Each row of a before or after table is a point. The points were changed in one or more steps. Then noise was added and the rows were shuffled. The steps act on columns, c1 being the first. Name the steps. A step turns or swaps two columns, mirrors them in a line or flattens them onto one, adds a multiple of one to another, or multiplies or shifts one. Angles are multiples of 10 degrees, from the lower column toward the higher: turns from -170 to 170, lines from 10 to 170 but not 90. Use the fewest steps. Two steps may share a column if one is a turn and the other turns, adds or multiplies; they go together, in the order done. Otherwise the lowest column goes first.

Before (9 x 2)
[[ 25  30]
 [-14  19]
 [-10 -12]
 [  0  48]
 [ 38  54]
 [  0 -27]
 [  9 -26]
 [ 17 -28]
 [ 28 -10]]
After (9 x 2)
[[  5  14]
 [ 26   4]
 [-25 -62]
 [ 23 -19]
 [-13 -37]
 [-41 -25]
 [-24   3]
 [ 22  14]
 [ 34  -1]]
Steps: mirror c1 and c2 in the line at 150 degrees

Before (9 x 6)
[[  2  19   3  -5  15  12]
 [ 57   5  21  49  18  21]
 [  7 -39 -25 -21  29   7]
 [ 53   9   3 -22  30 -42]
 [ 32 -40   9 -42  13 -60]
 [  6   8  10 -29  18  17]
 [ 11  -3   1 -43  25 -11]
 [ 34  11  -3 -38 -34  27]
 [ 16 -23   5 -41  19  28]]
After (9 x 6)
[[-16  19   9  29  36 -42]
 [  6   0  21   5   8  -9]
 [ -1  -6  11 -33 -39 -35]
 [  1 -20 -42   3   6  -7]
 [-58  14 -37 -12 -14  32]
 [  9   9 -22  -8 -10 -30]
 [  7   7   8  -4  -3 -14]
 [-13   1  -3  -5  -7   3]
 [-54   1  10   5   8   7]]
Steps: multiply c1 by 0.7; turn c1 and c6 by -140 degrees; mirror c2 and c3 in the line at 50 degrees; flatten c4 and c5 onto the line at 50 degrees

Before (11 x 11)
[[  5  -6  -6 -12 -19  16   0 -23  18 -13   1]
 [  2 -15  17  17  13  16 -18   7 -10  -3  -4]
 [ 29 -16   5 -14 -11  21 -15  10 -21 -12 -18]
 [-10  27  28  14  18  22  18  -1  -6  19  -2]
 [ 12 -20  14  -2 -14  10   6   4 -17   5   5]
 [ 17 -12   9 -31  12  -2  15  13  -2   3  15]
 [ 19  -8 -38   6 -44  20 -14   1  33 -14  -9]
 [ 41  -6   5  20 -17 -45  -2  -9  13 -27   2]
 [  4 -14 -36   1  17  -1  19  -6 -16 -13  16]
 [  8 -17  -9  23   3   3  13  -2   8  -6 -21]
 [-15  -1 -10   8  -8  14  13   7   4 -19  -6]]
After (11 x 11)
[[  1   3  18  14  14  17 -18  32 -15 -15  -7]
 [-15 -16  -9   8  -8  14  14  -9   2  -8   3]
 [  8   4  -9  24   1   1  13 -17  -1 -27   6]
 [ 19  -8 -39  18 -44  21 -14 -57  28 -18   2]
 [ 42 -25   4  24 -16 -44  -1  -3   7 -12  -6]
 [  3 -10 -35  -6  15  -3  19 -61 -15  -4 -22]
 [  5 -10  -7  -7 -19  16  -1 -31  22  -9  -6]
 [-10  13  29   9  19  22  18  41 -10  26  19]
 [ 29  -4   5 -20 -11  21 -15  18 -12 -26   3]
 [ 17   2  10 -31  13  -2  15  27   8  -1 -22]
 [ 12   9  11  -7 -14   9   5  26 -14 -10 -16]]
Steps: turn c2 and c11 by 140 degrees; turn c2 and c10 by -70 degrees; add 1.5 times c3 to c8; turn c4 and c9 by -20 degrees

Before (14 x 18)
[[ -9 -19  27 -19 -13 -22 -48 -12 -22  10  -5  -6  21  10 -25  -9  -7  37]
 [ -1 -10 -24  23  -2  12   6 -26   3  26   1 -32 -21  29  -8  16  -3 -13]
 [-48 -11  21   0 -10  47   0 -15 -10 -21 -21 -51 -21  37  41  20  -8  38]
 [  0   2  25 -43 -14 -43 -28  -5  12   3   5 -30  36   6  -3   2 -30  11]
 [ 29 -11  -9  42  13  28  -8 -13  11  -4  19 -34  -9   1  -4  -2  14  -3]
 [  4  19 -12  60  -4  22  11 -30  19   8 -12 -15  -3   5  -4  -6  -5  -2]
 [  1 -19   6 -22 -18 -15 -48  38   4  21 -22 -14  37  22  -4  -3 -15  24]
 [-16   1 -13  17 -24  45  -4 -15  14   5   5 -23 -17 -10  -8   1   5 -15]
 [-30 -16  22  -1  -5  38 -17 -32   2   4  -5  -7  -6  35  51   6  -1   2]
 [ -1   6   8 -20  -7 -28 -54   2  12   3 -19 -14  -4   5   2  20   0  24]
 [ 19  15 -10  28 -31  24 -17 -20 -12   3  -9 -41 -13  21   8  -8   8 -14]
 [ -9  -8  24 -28   7  -8 -48 -10  14   0 -32 -30  23  23 -22  -2 -16  -3]
 [-39 -22   9  -7 -19  27  -2 -17  16 -22 -15 -22 -35  51  35 -24   2  22]
 [-11   8  -5 -33  -6 -14 -42 -15  14  10  -4 -29  43  23  -9   0  12  29]]
After (14 x 18)
[[  3  -4  23  19  17 -44 -18  -3  12 -36   3 -30  34   1  -3   2 -31  12]
 [ 25  -2  -8  -3  39  23 -13  -9 -11  25  -8 -42 -12  -5  10  -9  14 -14]
 [ -4   5   9  -4   7 -28 -38   4  13 -17 -19 -16  -4   1   2  21 -13  25]
 [-20 -29   8   3  27 -15 -36  32   5  -8 -24 -15  37 -10  -5  -2 -33  25]
 [ -6  -9 -11  -3  16  46  -3 -21  13  19   5 -24 -16  21  -9   0   8 -15]
 [ 30  -6  -9  -6  -8  29  -6   4  11  34  21 -34  -9  -7  -4  -4  28   0]
 [ -4  -4  23  11   5 -10 -35 -13  17 -26 -33 -32  23 -21 -23  -3 -20  -3]
 [ -3   2  -6 -17  15 -17 -27 -20  14 -26  -4 -30  45 -17  -9  -2 -19  28]
 [-24 -34   7   4  44  25   1 -34  14 -16 -14 -24 -32 -35  34 -22  16  22]
 [ 11 -10 -23   1  14  13   3 -20   1  33   4 -34 -21 -23  -6  15 -11 -13]
 [-35 -13  22  15  26  47  -1 -39  -8  -9 -21 -49 -20 -28  41  22  16  38]
 [ 19  17 -13  13   8  20   6 -26  20  57 -15 -19  -2  -3  -2  -5  20  -1]
 [ -7 -19  21   3  22  37 -12 -45   2   0  -2  -7  -7 -26  50   7  -5   2]
 [ -3 -27  27   1  17 -23 -34 -16 -21 -11  -6  -5  22  -2 -26  -7 -21  39]]
Steps: turn c1 and c8 by 30 degrees; add 0.5 times c5 to c2; turn c5 and c14 by -150 degrees; turn c4 and c10 by 60 degrees; turn c4 and c17 by 70 degrees; multiply c7 by 0.7

Before (12 x 32)
[[ 11  -7 -31  23  35   5  11  12   1   5 -11 -10   8  -8  10  -4 -11   2
   14   6   1   0 -25   3 -15 -18  16 -26 -11  -7 -38 -16]
 [ -8  17   4 -29   6  23  53 -12   2  17   6  13 -16 -15  -9 -39 -22  -1
    4   8  11 -31 -15  38  24   4  25 -45  29   7  29  27]
 [ 24 -43   3  34  13 -43   9   2  37 -23  36  -1  47  -9 -10 -21  17 -11
  -35 -15  24 -12 -28   2 -21  24 -10  18  48  -9   9  16]
 [-16  23 -13  24  -2 -27   6  23  -1 -38 -27  22 -13   8  33 -22  41  38
    6  22   1 -18 -35   2 -22  -5 -38  11  17   8 -39  28]
 [  6   2 -55 -35  23  13   1   5 -10   6  -9   3 -10 -43  17   5  42  40
   18  20  13  -4 -32  42 -31  36  19  -4  14 -36 -36 -35]
 [-14  11  -7 -16 -22 -37  32 -35   1 -18   1 -50 -23 -35  36  31  33 -13
   10 -22  15 -21  28  -5  -5  -8 -20 -15  -9  -9  11 -28]
 [ -7  30  -1 -13   5 -48 -14 -41 -14  15  21  16   6  21 -32  23  -8   2
   38  -7  20 -28   8  24 -29  -6   6  28  27 -60 -15 -30]
 [ 24  25   4   2  33  14  12  18  14 -32 -30   4  16  18 -27  -6  22 -15
  -21 -35  27   8 -14  -3   0 -21 -18  19   2 -59   9  38]
 [ 25  33   0 -33  35   6  21 -55  25  -1  27 -30  30   5 -33   0 -28 -21
    8 -51 -34 -44  36 -26 -20  35  26   2 -16  -3  19 -18]
 [ -4  -7   3  22  10  -1   1 -10   4   7  -6 -16  29 -11  27 -12  20  -4
   28 -14 -45  19  20 -30 -31 -25 -28 -23  51   4 -16  24]
 [ -8 -44  10  14  -5 -42  10   3  27  14 -15  22  31 -18   7 -43 -12  13
    2   9 -33 -19 -12  40 -42 -17 -33 -18 -17  11  23 -33]
 [ 12  -9 -54  10  21 -10  30 -33   9  29 -18 -22   7   2 -21  22  16  -1
   34 -50  28 -32  -8  13 -23  19 -13  24  21 -31  12 -18]]
After (12 x 32)
[[-10 -33  -3 -10  -4 -50 -15 -37  34  19  23  18 -24  20  22  22  11 -21
   37 -10  21  24   8  27 -51  -4   7  33  25 -11 -11   9]
 [ -9  28   7  16 -12 -40  10   9  44  11 -13  24  22 -16   0 -45 -39  13
    4  14 -39 -16  -9  42 -20 -22 -32 -19 -10  17  23   9]
 [ 27  -4   5   8   2  11  14  19 -29 -37 -31   4 -10  20   8  -6  36 -50
  -30 -35  24 -18 -20  -4  22 -19 -17  22  -4  -8   5 -26]
 [  9  -4 -37  23 -12   6  10  18   9   2 -10 -12  -3  -8 -23  -5  -8 -23
   14   8   2  -2 -23  -2  -3 -14  13 -28 -13  -4 -46  12]
 [-15  12 -13  28 -36 -34   5  20  -8 -40 -23  25  -6   8 -21 -18  49  27
    5  21  -1  18 -31  -2   6  -6 -35  13  14   1 -43 -34]
 [-13  15  -8 -17  24 -40  35 -32  32 -21  -2 -49 -20 -35 -22  34  32  31
    7 -20   5   5  27  -3  -7 -14 -25 -16 -10 -15  21   9]
 [ -4  21   1  20   0  -4   1 -15 -28   5  -6 -19  25 -10 -26 -13  13  -3
   32 -12 -46 -10  20 -31 -27 -26 -29 -27  47  17 -10  -9]
 [ 19 -44   2 -29   9  10  24 -52  54  -4  24 -27  22   5   6   4  -1 -50
    7 -51 -34  -5  41 -29 -52  40  27   5 -10  16  29 -19]
 [ 25  46   1  38   2 -45   7  -5   9 -23  37   2  34 -10  -1 -18 -13 -17
  -37 -15  19 -30 -25   1 -61  20 -15  24  47  22  -2 -30]
 [ 11  25 -57 -35 -42  10  -2   3  26  11  -7   3 -22 -44 -20   8  29  -1
   20  20  15  12 -27  41 -23  32  15  -1  13 -10 -40  33]
 [ 13  23 -59  11  -5 -11  29 -28  36  26 -19 -23 -12  -4   5  24   7 -29
   35 -49  28   0  -6  14  -1  21 -12  22  18  -7  10  -8]
 [ -5 -23   3 -29  -3  18  52  -9  -1  17   6  13  -8 -14   5 -39  -8 -10
    2  12   9   7 -18  38  14   5  28 -46  28   0  26 -44]]
Steps: mirror c2 and c17 in the line at 70 degrees; turn c5 and c18 by 110 degrees; turn c15 and c18 by 150 degrees; turn c9 and c22 by -110 degrees; turn c9 and c32 by 140 degrees; add -1 times c11 to c25; flatten c13 and c30 onto the line at 30 degrees; add 0.3 times c23 to c31
